Each point is reached from the start by the listed moves, each made once or not at all, plus a little noise. Is the number of moves made odd or even? Then give how often each move was made.

Moves:
(1): [ 37 -23   8  20  12 -16]
(2): [27 46 15 16  6 -5]
(3): [ -2   2  33 -19   9 -19]
Start: [ 16 -44 -21  12 -19  -5]
Points:
[ 17 -45  15  -5  -8 -21] -> odd (0, 0, 1)
[ 42   4  30   8  -3 -26] -> even (0, 1, 1)
[ 74 -19  33  30   9 -50] -> odd (1, 1, 1)
[ 48 -68  22  16   0 -36] -> even (1, 0, 1)

Moves:
(1): [ 43  20 -21 -29  -5  21  25]
(2): [-42  77  49   0   7   0  -8]
(3): [ 13 -18  36 -16   9  -7  -8]
(4): [ 22   1   3  41 -11   0  33]
(5): [  9   2 -19  18  60 -15  11]
(6): [-22  -2  17   0  14  39   4]
Start: [ -1  -7 -15 -14   2  13 -16]
Points:
[43 75 36 -3 62 11 39] -> odd (1, 1, 1, 1, 1, 0)
[ 12 -26  43  14   9  45  17] -> odd (0, 0, 1, 1, 0, 1)
[ -6 -27  38 -32  23  43 -17] -> even (0, 0, 1, 0, 0, 1)

Moves:
(1): [ 26   1 -10   9   7  -4   1   0  -6   4   3]
(2): [  4  40   7 -11  -7   6   6 -12   1  -2   2]
(3): [ 13   7  13  12  27  31 -10  24   4 -14  13]
(4): [ -4  -7 -13  44 -16   5   6 -13  -4  -5 -10]
(5): [ -9   9 -23   9  34  -2  -1  -8  16   0   0]
(6): [  3  -2 -10  -6  -7  45  12 -12   5  15   6]
(7): [  3   2   7   9   9  -4  26 -16  19  -1  14]
(8): [-11   0  -3   1  -4   1   0  51  32  25 -30]
(9): [ 12  -1   6   3 -13  -4 -14 -30  27  -4  -3]
Start: [ 17  19  10  14 -10  32 -16   0 -14  15  -4]
Points:
[ 43  25 -17  38  22  23 -27 -33  19  13   0] -> odd (1, 0, 0, 0, 1, 0, 0, 0, 1)
[ 36  70   6  81  21  65  -3 -53  53 -10  11] -> even (0, 1, 1, 1, 1, 0, 1, 0, 1)
[ 56  63  13  78  14  64   9 -18  -4  -5  14] -> odd (1, 1, 1, 1, 0, 0, 1, 0, 0)
[61 27  8 38 26 99 19 -2  8 19 35] -> even (1, 0, 1, 0, 0, 1, 1, 0, 0)
[ 43  12 -24  68 -42  74  -9  -8  37  52 -40] -> odd (1, 0, 0, 1, 0, 1, 0, 1, 1)
[ 10  28 -28  75  24 110 -17  41  42  36 -24] -> odd (0, 0, 1, 1, 1, 1, 0, 1, 0)
[ 31  20  15  18 -25  26 -27 -23  12   9  -5] -> odd (0, 0, 0, 0, 0, 0, 0, 0, 1)

Moves:
(1): [ 31  -4   3  -5   5  11  22   7  -2 -11  -1 -14  20   6  -2]
(2): [  0  22   4  15   1  20  -3  -1  -3  -6  -2  -5  -4   0 -11]
(3): [ -5  -9  64  -4 -11   8  20   5  -9   5 -11 -17  12  17   8]
(4): [-13 -15   1  38  -8  -1   1  14  -3   3  -4   5  14  -4  15]
(5): [ -6  -1  -5   0  27   0  -5  10   8   4  16  14   2   1 -10]
(6): [-16 -20   0   0   3  24  -3 -19 -24   3  -1  -1  -5   0   5]
(7): [-17  17  -6   0  15  -8  35 -28   4   9  -7   0  15  -7  15]
(8): [-11  -2 -10  -8 -16  19  15  19  17 -18  14   6   3  -3  -6]
(9): [  5  -4   3  -4  -5  14  -8 -15  26   8 -12   4  17   9   8]
(10): [ -3  14 -10  -6 -11  15  -8  18 -14  31  -1  -2  13   2  10]
(11): [ 17   8  -2   2  -3   0  12 -16  11  -6  41 -10  -2  24   3]
(12): [  5   7   1   4  -9   0  -3  -4 -12 -12   6  38   7 -12   8]
Start: [  9   6  -5 -14   9  16  23   4  -1  -1  15 -22 -19  14 -12]
Points:
[-17  24 -24  23  18  98  73  16 -32   4  32  20  49  -2  15] -> odd (1, 1, 0, 1, 1, 1, 1, 1, 0, 1, 0, 1)
[-28 -22  53  23 -24  99  46   3   4  -6  -4 -31  21  32   8] -> even (0, 1, 1, 1, 0, 1, 0, 1, 1, 0, 0, 0)
[  7  45 -25 -16   0  81  24  18  48  13  68 -15  13  46 -20] -> even (0, 1, 0, 0, 1, 0, 0, 1, 1, 1, 1, 0)
[  7  52  33 -15  12  84  96  29 -14   4  30   1  49  19   1] -> even (1, 1, 1, 0, 1, 0, 1, 1, 0, 1, 0, 1)
[ 13  30  50  29 -19  65 121  -1  -2 -36  50 -15  48  35  13] -> even (1, 1, 1, 1, 0, 0, 1, 1, 0, 0, 1, 1)

Moves:
(1): [ 34  -9   8   3  13  -6  -1   1 -12   3   0  -2 -10  -7   7  -5  14  -8
   0  -1  11  -6   6]
(2): [ 17  35 -15   5 -12 -12  -5   6   7  -8  -6  -1  -4   4  -5  -7  -3 -14
 -10  14  14   7  -3]
(3): [ -7  18  20  -4   4  -1   2  -4 -11   8   7  -1  -4   3  -3  -9  -7   2
  -1   4   8   2   8]
(4): [ -4  -1   6  32   0  11   1   3  -3 -12  -5 -10 -11  -4 -10   2   4   6
  -9  -8  -1   4   6]
(5): [ -8   1   2   3  44   8   5 -11   7  -4  18  13   8  -2   3  13 -13 -13
   7   0  -3  -9  -6]
(6): [ -4   5 -12  -1 -14  37  10  10  -1  14   7  -9  12  -2  -2 -23 -12  -9
   1  11  -5   2   9]
(7): [  6  15  -9  -2  -4   3  34 -11  -6  -2  -5   6  -7   3   2   5  11  10
   1  11   1  -5 -10]
(8): [ -4  -1   9   2   0   5  13  37  -4   2  -8  -8   6   0  11  -1  -2   2
 -14  -5   0  -2  -5]
(9): [  0   4  17  11   4   0   7   6  56  13   1  -3  -2   4 -11   9   6   9
  -3   4   0  25  -3]
(10): [ -1   9 -14  12  10   3   2  -1 -10  38  -6  11  -2 -11  -6  16  -2   9
   2  -4   6  -2  -3]
(11): [14  0 -3  5 -7 -9  7 23 -6 18 36 11  3  1  5  3  5 18  6 -8 -6  2 10]
(12): [  1   1  12  14 -15  -7 -14  -5   9  -4   0  38  -3 -19  -6 -21  21  -8
   6   6 -12  -8  -5]
(13): [  0  -4  22  12  -6 -19  12 -10  -9   0 -12   4  41  18 -10 -15  -4 -22
  15   2 -11   9  -1]
(14): [ -5  -4  -6  -3   1  -5   1   6  -4   1   0  13  -1  22  -4  -7   6 -10
  -6  -3  -3   8 -13]
(15): [ 21  11  10   4  -1  -4  -3  -4   4  -2 -12 -15   4  15  43  -2 -10  11
   5 -21 -16  -2  -5]
(16): [ 13   8  12  -3 -12  17 -16   2   2   5  -7  16   9   3   2  28   5  -3
  -9   8  -8  10  12]
(17): [-18   2   0  -4   5  -3   3   7   2  -1   4  -6   4  -5   5  -5  31  -6
   7  -9   0  15  -4]
(18): [  3  13   5   4   6  12 -22   2  -6  -7  -1   6   9   4  -1  -3   7  24
   0   3   3  -1   0]
(19): [ -3   8  -1  -6  -8   7  -4  12   3  -8  -2   3 -12   4  -2   2  -2   9
  46  -9   3  -7  -4]
(20): [  7   8   3  14  15  -6   2  11  -2   9  -2   1  -9   9  15   7   4 -11
   6  44  -6   2  -6]
Start: [ -7  19   9 -16  -4   2 -16  -6  11  -7  -3   3   8  15   4 -12 -14 -10
  12  14  21  -5  32]
Points:
[ -9 102  28  18  31  25   0   3  -5  53   0  31  61  32   3 -11 -17 -79
  33  85  16  31  37] -> odd (0, 1, 1, 0, 1, 1, 0, 0, 0, 1, 0, 0, 1, 0, 0, 1, 1, 0, 0, 1)
[  4  70  -4  28 -18 -13  35  32  58   0  20  14  -7  42 -15 -11  45   3
   0  14  26  51  13] -> odd (0, 1, 0, 1, 0, 0, 1, 0, 1, 0, 1, 0, 0, 1, 0, 0, 1, 0, 0, 0)
[ 60 103  33  59 -68  21  10  30  12   5 -12  48  33  46  38 -31   3 -22
  71  65 -26   9  32] -> odd (0, 1, 0, 1, 0, 1, 1, 0, 0, 0, 1, 1, 1, 0, 1, 1, 0, 0, 1, 1)
[ 31 111  48  54 -24  19 -40  18  63  47 -36  45  66  33  25 -30  29 -30
  30  73 -13  50  21] -> odd (0, 1, 0, 0, 0, 1, 0, 0, 1, 1, 0, 1, 1, 0, 1, 1, 1, 1, 0, 1)
[ 19 121  16  17  75   2  11  18  35  36   5  43 -23  43   5   6  34 -10
  60  68  53  23  -6] -> even (1, 1, 1, 0, 1, 0, 1, 0, 1, 1, 0, 0, 0, 1, 0, 0, 1, 1, 1, 1)
[ 49 100  43  37  73 -24  18  64  43  71  26   1   1  27  67   7   8 -11
  18  30  27  28  19] -> odd (1, 1, 1, 0, 1, 0, 0, 1, 1, 1, 1, 0, 0, 0, 1, 0, 1, 0, 0, 1)

Moves:
(1): [ 27  19  10   6  11   8  12  -5  26  12   2   9  -9 -19  -8   3  -6   4
 -13   5 -15  -3   1   7   1   3]
(2): [-18  19   8  11 -14  -8   1   8   9  -7  -4   3  -7   2  -7   0  -1   7
  -3   7   3  19   7  -4   3  -4]
(3): [  9  11  39  -2   3   1  10   4  -6  -7 -15  -3  14   0  -1 -15   6  -5
  -5   5  -6 -13   0  -2  12  14]
(4): [ 19  -3  10  44  12  10  -2   1  -1  17  29   4  -5  13  -2   4  -1   3
  -3   5  10   5  -3 -11  -1  -1]
(5): [-12  10  -6 -11  42   5  14  -5   1  -5   0   9  -8   6  -4   1  -1   7
  -8   8  -9   1  25  14   1  17]
(6): [ -4   4  -5   2   0  20   0  -1  -2  -8  -4  -7   0   4   6  -4  -2  -9
  -3  -5  -7  -4  -7   4 -16 -16]
(7): [ -3  -6 -11   4  -6  -3  40 -18  -6  -4   7  -2   3   7   1   3  -2   1
 -11   0  -9  -8   2   9   0   2]
(8): [ -6  -9  -8  -2   5  -8   7  27   6  -1  -4   6 -16  -2  17  -5 -10  -9
   1   2   1   7   4 -11  -6   1]
(9): [-33 -15   7  -5  -8  10  12   3  44  11  -2 -22 -10  17 -14  -2 -16  11
  -2  -5  -9   6  -7  -5 -16  13]
(10): [-25  22   1  10  -9  -3  16   5  -1  59  10 -16  -7  -7   7   3   0  -8
  11   1  15   4  -5  -8   2  21]
(11): [  6  18   6  -8   3  -2  -1   1  -1  -8  19  -1   6   2   3   0 -24   2
  -9  -3  10 -19  -4   7  -6   4]
(12): [ -5   4  10   5 -10   4   1 -14   6   0  -8  20   4  -1   6  -2 -12   1
  -4  -5   4   8   2  -1 -11  14]
(13): [  6  -5 -15   2   2 -14  -5   1   1   5 -12  -1  46   2  -5  -3   5 -11
   5  28  -5   0   5   2 -11 -11]
(14): [  7   4 -13  -2   8  -1   9 -11  10  -3   4  -5  -7  24   5   4  -6 -17
  -1  -6 -12   6   4 -14  12  -8]
(15): [  2   3   5   1   2   7  -1  -7  15 -26  -6 -11   5  -9  24  -2   4  -6
  -3   4   4   6   3   0   3   3]
(16): [-15  10  21  10   3   2   8 -16   3   6 -11  21   6   6 -16  57   2   3
   0   4   2 -12  -3  10   3  -6]
(17): [-11   8  -2 -12   6  -3   0  10   1  -4  10   6   5   5   3   5  22   7
 -13  -4 -15  -2  -6 -13  -1   9]
(18): [  2 -10   1 -18  -6  13   8  11   9   0 -11  16   3  17  14  -7  -3  34
   5   9   5   7   2 -15   2 -12]
(19): [ -6  -2  -4  -4  -2   4  14  -2   7   4   8  -2  -5   3 -12  -6   9  -8
  30   0  -5  -7  -5  19  -6  11]
(20): [  3 -10  -7 -16 -10   1   0  -8   0   4   9  -1 -23  15   3  -2  -3 -17
  -6  34  -3  -4   0   3   2   8]
(21): [  5   5  -7   3  -2  -4  -7  10   7  -3 -12   3  -4   2 -10  -7  17 -10
 -11  -6  31  -4   2  -7  -3   4]
(22): [  5  -9  10 -30   9  10   8  -3  -6 -16  14  11  15  -3 -14  16   6 -12
  -4   7  13  26  -5   4   9 -11]
(23): [  1   8   5   5 -10   6  -1   9   1  -2   5   2   7  -3  -2  18   6  -3
  -7 -12 -16  -1  51  -4 -13   0]
(24): [  8   4   4  -4 -10  -4   1  12   4   2 -13  10   6  16  12  11  -7  12
 -17  -6  -5  18   0  37   1  14]
Start: [ 21  14   2 -11   5  30   1  13  15  11  -2  10  -6  -9  -8  -2  -6  15
  15   4 -21 -28  -2  17  -6  -4]
Points:
[ -8  54   3 -52 -47  36  97  38  60  40  23  53 -30  64  12  28 -34 -13
 -10  26  14  24  51  31 -24  44] -> even (0, 1, 0, 0, 0, 0, 1, 1, 0, 1, 1, 1, 0, 1, 0, 0, 0, 1, 1, 1, 1, 1, 1, 1)
[ 34  42 -19  33  47  23  80  -7  70  27  18  52 -28  33   3   1 -48 -13
 -29  80 -52  -3  46  11 -23  20] -> even (1, 1, 0, 1, 1, 0, 1, 1, 0, 0, 0, 1, 1, 1, 0, 0, 0, 0, 0, 1, 0, 0, 0, 0)
[-12  60 -17  -7 -24  44  75  -4  52  29   0   6  -5  33  33   0  21 -21
 -11 -24 -22  -8  -4  42 -23  51] -> even (0, 0, 0, 0, 0, 1, 1, 0, 0, 1, 0, 1, 0, 1, 1, 0, 1, 0, 1, 0, 1, 0, 0, 1)
[  8  52  35 -45 -10   5  69  40  55 -51 -17  45  70  15  14  -4   6 -20
 -27  34   6   2   0  60 -21  45] -> odd (0, 1, 1, 0, 0, 0, 1, 1, 0, 0, 1, 1, 1, 0, 1, 0, 1, 0, 1, 0, 1, 1, 0, 1)
[-23  65  21  30  54  30  97   8 121  30  15  65   0  32 -51  46 -28  28
 -24  44 -27 -34  18  35 -57  51] -> even (1, 1, 0, 1, 1, 0, 1, 1, 1, 0, 1, 1, 1, 0, 0, 1, 1, 0, 1, 0, 1, 0, 0, 0)
[  6  82  18 -44  45  56 111  15  45  55  16  13  43  12   2 -15   4  27
   2  46 -60 -73   4  44 -29  39] -> odd (1, 0, 1, 0, 1, 1, 1, 0, 0, 1, 1, 0, 1, 0, 0, 0, 1, 1, 1, 0, 0, 0, 0, 0)

Moves:
(1): [  7  -3  -5 -16  -3  -3  -5  -2   7  -2  -1  -6  -5   1  -8   2   4  11
   9  -7  -9   4 -10  -8]
(2): [-12   2  -2 -13   3  -1   1   1   1   4  -3  14   1  -2  -1  -6   9  -2
  -4  -4  -2 -15 -10   3]
(3): [-20   6 -11   1  13  11  -3   4  -5   3  -9  -9  10  12   5  12  -6  -7
  10   7 -12  -5   5 -26]
(4): [  6  -9   6 -10   3 -11   6 -16  -8  28   3  10  -1  10  -9 -11   7   1
  -2 -11  -2  11   4 -12]
(5): [  5   2 -11 -13  -5   8  13  -4  -8 -10   7  -7   3  -4  13   9  11 -19
  -9   2 -12   3  14 -16]
(6): [-1 -1 10 -6  4 -5  3  5  5 11  3  4  6  7 -8  3  9  6  5 17 -1  1 -5  3]
(7): [ -3   5   5 -17 -11   4   2 -11  -4  -4 -10   7  26 -16   5  10  -8  -8
 -21  -9  23  -4  -7  -6]
(8): [ -7   1  -7  18   0  -3   9  -5 -10  12   4  -5   2  -7  -4   8   1  18
  12  -1  -6   0  16   5]
(9): [ -3   3 -21 -11  -4 -13   3   6   4  -4  14  -6  17   7 -13  -7   5   5
   2   0   5   0 -13  -6]
(10): [  6   9 -23  -9  17  16   5 -11  21 -11 -15 -10   6   5  -1  -4  15  23
  -4  -6   0   9  -6  -4]
(11): [ -6  11 -23 -16   6 -15  -6  -1   6   2   2 -26 -13   6   0  -6 -19   0
  -2   3   2  -9 -10 -10]
(12): [  9  14   9 -17   0  -4 -12  14  -8   3  -3   0   3   5  -3  -4  -7   7
   1 -11  -1   5  12  12]
(13): [-16   6   4   7   6  -3 -27  13   4 -21   1  10   4   0  -6   0 -18 -15
 -28  -4   5   2   2   9]
(14): [  7  -6  -4  -4   5  -2  13 -16  -9  15  -3   5   7   8   0   9 -14  11
 -10   0  -7  -8   0  -8]
(15): [ 24   1   2  -6   2 -29  -4   0 -18  -1 -12  -9  14  -3   2  -2  14  -2
  30  -1   4   2   3  -6]
(16): [ 13 -51  14 -40 -17 -15  -8   0 -24 -13  -1 -12   5  18 -13 -12   5  15
   2  -7   3  -6   5   1]
(17): [ -4 -19  33   3  -5  -7  26   8 -17  10 -15  19 -16  -3  18  -3   9   1
 -24 -45  -7  -7  18 -20]
(18): [ -2  13 -15 -12   6  -3 -12  17 -10   7  10  -3   5  -9  15 -13   6  11
  10  15   2   0   5 -21]
(19): [  2   6  -1  14  27  25   0 -17  -9  10 -30  11 -10  12  10  35  11  10
  16 -12  11  -6   0 -23]
(20): [ 13  -2   1   5 -24  -4   0  12  -3   5  -2  -6  -4   7 -12 -10   8   6
 -24  21   0  -5   7  -8]
(21): [ -4   3  19  11   1 -11  -3   5 -15 -14  -1  -5 -10  11  -4 -14   5  -1
  11  -3  -2 -10  -1  -6]
(22): [  4  -3  -7  -4   5   3   5  -1 -17  15  17 -14  -2 -21  -4  -5  -6  -1
  -7   5   3 -21  -8 -11]
(23): [ -7   2 -10  17  11  16  -1 -14  10   2  11  -7  10   1  19   6  14   5
  -3  -1  -9  -2 -20   6]
(24): [-21  -2   6  -3  10  -2 -24   8   5 -12   4  -7 -11  -8  18  -9 -15  -3
  11 -22   9 -32  29 -19]
Start: [-15   9  -1 -12 -12  12  10  -3 -24  10   7   1   9  -2 -10 -14  11  10
  -8 -13  -3  21  -2   0]
Points:
[ -46   50  -65  -46   42   12  -59   15  -44   -3  -14  -46   10   13
   47    3   27    3    9  -16  -13  -43   10 -118] -> even (1, 1, 1, 0, 1, 0, 0, 0, 0, 0, 1, 0, 1, 0, 1, 0, 0, 1, 1, 1, 0, 0, 1, 1)
[-65  51 -96 -90  36   5 -16 -18   0  -5  28 -39  68 -10  19 -15  13  55
 -41 -30  -3 -31 -17 -70] -> even (1, 1, 0, 0, 1, 1, 1, 1, 1, 1, 1, 0, 1, 1, 0, 0, 0, 1, 0, 0, 0, 0, 1, 1)
[  -6  -13  -64 -116   12  -18   34  -45  -44   48   25  -41   56   51
  -30  -30   48   81  -19  -32  -32    8  -15  -24] -> even (0, 1, 0, 1, 1, 1, 0, 1, 1, 1, 1, 1, 0, 1, 0, 1, 0, 0, 0, 0, 0, 0, 1, 0)
[  27  -34  -26 -110  -38  -49   10   -6  -84   60   35  -51   20   41
  -64  -62   -9   56  -46  -10   -1   -9   -5  -43] -> even (0, 0, 0, 1, 0, 0, 0, 0, 1, 0, 1, 1, 0, 1, 0, 1, 0, 0, 0, 1, 0, 1, 0, 0)
[  5  37  -6 -85  51 -22  17  -4 -59  74 -54   9   4  26  11 -27  65  66
  19 -66   3  11  10 -77] -> even (0, 1, 0, 1, 0, 1, 0, 0, 0, 1, 1, 1, 0, 0, 1, 0, 1, 1, 1, 0, 0, 0, 0, 0)
[-29 -12  -8 -97  23   4 -18  28 -63 -11 -17 -13  17  21  12 -10  47  81
  -5 -94  -5  -3  65 -88] -> odd (1, 0, 0, 0, 1, 1, 0, 1, 1, 1, 0, 1, 1, 0, 0, 1, 1, 1, 1, 0, 0, 0, 0, 1)
[-67 -33  -1 -98  -9 -23 -10  26 -63  24 -12   8  58  21 -12 -57  38  62
 -63 -61  14 -31  47 -98] -> even (0, 1, 1, 1, 0, 1, 1, 1, 1, 1, 0, 0, 1, 0, 0, 1, 1, 1, 0, 1, 0, 0, 0, 1)
[-16 -65   9 -79  -8 -20   1 -11 -29  19   4  -8  26  53 -23 -52  39  77
 -74 -76 -16 -14   9 -65] -> even (1, 0, 0, 1, 0, 1, 0, 0, 1, 1, 0, 0, 1, 1, 0, 1, 1, 0, 0, 1, 0, 0, 1, 1)
[ 10  23 -21 -62   5 -33 -25   1 -56  -7  -4 -31  14  14   0 -58  35  33
 -15 -27 -16  -2  48 -97] -> odd (1, 0, 0, 1, 1, 0, 0, 0, 0, 1, 0, 0, 1, 1, 1, 0, 0, 1, 0, 1, 1, 0, 0, 1)
[  36  -39   20  -82  -12  -77   24  -14 -121   61   28  -34   52   33
  -68  -52   32   69   36  -22   -5   -5   10  -26] -> even (0, 0, 0, 1, 0, 1, 0, 1, 1, 0, 0, 1, 0, 1, 1, 1, 0, 0, 0, 0, 1, 1, 0, 0)
